Every row gives one point. The ring and each string are closed loops that go straight from each point to the next, and from the last back to the first. Before rounding, they use only three directions, however many columns there are. How many times does the string pass through the ring? Passing back the other way cancels.

Ring (9 x 4)
0: -0.29 +0.10 +0.37 -0.13
1: -0.41 +0.14 +0.18 +0.10
2: -0.35 +0.09 -0.08 +0.35
3: -0.12 +0.00 -0.27 +0.45
4: +0.12 +0.00 -0.34 +0.39
5: +0.40 +0.13 -0.26 +0.15
6: +0.40 +0.18 -0.03 -0.10
7: +0.19 +0.13 +0.26 -0.27
8: -0.05 +0.08 +0.40 -0.28
String (29 x 4)
0: -0.48 +0.23 +0.54 -0.25
1: -0.38 -0.14 +0.53 -0.20
2: -0.20 -0.16 +0.31 -0.06
3: -0.14 +0.30 +0.08 +0.04
4: -0.31 +0.49 +0.11 +0.04
5: -0.62 +0.48 +0.21 +0.10
6: -0.58 -0.06 +0.28 +0.13
7: -0.57 +0.36 -0.06 +0.37
8: -0.45 +0.50 -0.29 +0.52
9: -0.43 -0.08 -0.15 +0.49
10: -0.23 -0.25 -0.04 +0.32
11: -0.08 -0.13 +0.01 +0.18
12: +0.00 +0.14 -0.28 +0.36
13: +0.10 +0.20 -0.63 +0.64
14: +0.12 -0.04 -0.50 +0.56
15: -0.01 -0.41 -0.04 +0.25
16: +0.00 -0.07 -0.04 +0.17
17: +0.08 +0.24 -0.32 +0.34
18: +0.09 +0.35 -0.69 +0.68
19: -0.09 +0.13 -0.62 +0.75
20: -0.24 -0.34 -0.08 +0.38
21: -0.15 -0.08 -0.01 +0.21
22: -0.11 -0.04 +0.04 +0.13
23: -0.23 -0.15 +0.13 +0.13
24: -0.13 +0.17 +0.00 +0.14
25: -0.44 +0.51 +0.04 +0.17
26: -0.58 +0.50 +0.26 +0.03
27: -0.49 -0.03 +0.48 -0.12
28: -0.44 +0.30 +0.42 -0.16
Times through: 4
